Each row of a before or after table is a point. One or more steps were done to the points. Then noise was added and the rows were shuffled. The steps act on how far a point lies along the listed directions, d1 being the first. Write out the steps. A step turns or swaps two directions, mirrors them in a line or flattens them onto one, adds a multiple of one to another, or multiplies one. Angles are multiples of 10 degrees, from the lower direction toward the higher: turns from -170 to 170, lines from 10 to 170 but not 90. Use the fewest steps. Two steps may share a direction if one is a turn and the other turns, adds or multiplies; they go together, in the order done. Otherwise the lowest direction goes first.

Directions:
(1): [-24 -36]
(2): [-36  24]
Before:
[[ 10 -10]
 [-20 -12]
 [-31   3]
 [ -6  21]
 [-20  37]
 [-14   1]
 [-45  18]
 [  0  27]
 [-28 -60]
 [-16  -7]
 [ -5 -22]
 [ 17 -12]
 [-34 -54]
 [ 15  -7]]
After (14 x 2):
[[-16  12]
 [ 23   6]
 [ 43  48]
 [ 10  19]
 [ 15  -5]
 [ -7  13]
 [ 14 -42]
 [-13  17]
 [  7 -22]
 [ 31  -9]
 [ 40 -27]
 [ -7 -26]
 [ 39  54]
 [ 16   4]]
Steps: turn d1 and d2 by -170 degrees

Directions:
(1): [ 11  20 -48 -32]
(2): [ -9  26  37 -42]
(3): [46 34 11 21]
Before, 9 rows:
[[ 30  34 -18 -33]
 [-29  -2  60 -36]
 [ -3  -1 -17   3]
 [ 34  39  -4 -14]
 [  3   9 -12  21]
 [-13  -5  32  -5]
 [ 14  26  13 -37]
 [-21  -2  31 -18]
 [-15 -20 -23 -12]]
After, 9 rows:
[[  2   3  -6 -28]
 [  4   4  32  15]
 [ -4   2  22   3]
 [-28 -26 -22 -25]
 [  0  10  -7  12]
 [ -2   1 -35 -44]
 [-12  -7 -18  -5]
 [  1  -1  42   0]
 [ 14  16 -14 -19]]
Steps: add -1 times d1 to d3; multiply d2 by 0.4

Directions:
(1): [ 27   7 -22 -60  -3  21  19   2  -1]
(2): [  1 -11 -31 -14 -22 -29 -45 -15  29]
(3): [  5  18 -50  27  18  12   6 -36 -18]
Before (12 x 9):
[[-23 -23  59  20 -13 -25 -19  29   4]
 [-14  -4 -24  33  -4  -9 -26 -27  14]
 [ 21  -6   1 -13 -16   6 -16  -8  15]
 [-18   2  -7  46  17  -1  11 -16  -4]
 [ -2  10  32  23  12  10  25  12 -14]
 [  9  -1 -21 -15  -5   3  -5  -1  17]
 [-21  -9  30  25  19  -8   3   1  -6]
 [ -3   8 -51  27  -6   5 -23 -30  -7]
 [ -1  11  34   3  25  38  45  19 -21]
 [  8  23 -36 -11  -2  16  27 -26 -19]
 [-17 -13  39  41  25  28  50  18 -37]
 [ -9   4 -46  34  12   0 -23 -60 -11]]
After, 12 rows:
[[-10  -3  24   6  23   7  16   0 -11]
 [ -4  12  30  27  15  10  25   9 -15]
 [ -8   3   1  19  16  10  23  -6   0]
 [ -4   8 -13   4 -11  -3   5 -18  -7]
 [ -3  -3 -17  -4  -5   4  -9 -14  12]
 [  7  -3 -17 -10  -7  -2  -9  -1  18]
 [ -2  -3 -18  -5   6   6 -12 -38  -3]
 [  4   2 -30   1 -11  10 -15 -11  -3]
 [ 19  -5  -2  -5 -16   6 -20 -12  14]
 [-16 -12  41  42  26  27  49  15 -40]
 [-12   7  34  27  24  24  29  13 -15]
 [ -4  -7  28  -2   1   0   2  16  -9]]
Steps: flatten d1 and d2 onto the line at 70 degrees; multiply d3 by 0.4

Directions:
(1): [ 33   4 -27  -5  -1 -14  33 -28   3   5 -16  53]
(2): [-26 -48 -25 -22  25  15 -18  -4 -18 -13 -34  10]
(3): [-33  41   2  28  -4  28  16  -6   2  -2 -49   0]
(4): [  0 -13 -26   0 -60 -28  -5  -2  -7  16 -26 -28]
Before (11 x 12):
[[-24  17  16  13  42  25  -1   2  13 -17  16   4]
 [  9  11  25   7  -4 -10   1  20   9   8  40 -13]
 [ -2  27   5   9  -4  12   8  -5  -2  -9 -14   2]
 [  6  -2  -2   9   5  12   2   6  -4  -4  -2   9]
 [ -6  24   1  16  -6  -6   9  -1  -2   5 -29   2]
 [-44  -5  -4   6  17  42 -24  11 -11 -14 -18 -11]
 [ -5  10 -16   5  -3  -2   6   0  -4  -4 -17  13]
 [ -2 -17   6  -6  23  14  -9  -1  -8  -4 -11   2]
 [ 12  31  34   2   3 -12  -1  12  12  10  59 -18]
 [ 15  25   6  16 -21 -10  17  -1  10   8  20   2]
 [ 11  30  34  12  -6 -16  -4  24   5   8  60 -23]]
After:
[[  6 -16 -44  -4 -16   1   6 -21  -8   2 -33  36]
 [ 25  -3  -2 -14   5  -5   3  -6  -1  -8  11  15]
 [-15  27  20  13  26  24  12   4   5  -2   0  17]
 [-14 -19 -21  -8  37   9   5 -15   4 -18 -15  29]
 [-15  50  23  21  41  26  18   2   4  -7   3  24]
 [-22  41  24   6  48  32  11  -8   4  -3   3  21]
 [ 28   0   2  -3   4 -28   3   1   1   7  15  12]
 [  7 -15  -4   6   1   8  -6   4  -9  -2  -1   4]
 [  8  -9 -14  -6  -8 -17  -7   9  -3  -2  13   4]
 [ -2 -20  -9  -6   1   5  -7  -5 -13   4 -27  -6]
 [  3  14  19  11  14   7   7   3  12  -5  37   8]]
Steps: turn d1 and d3 by -130 degrees; turn d2 and d4 by 60 degrees
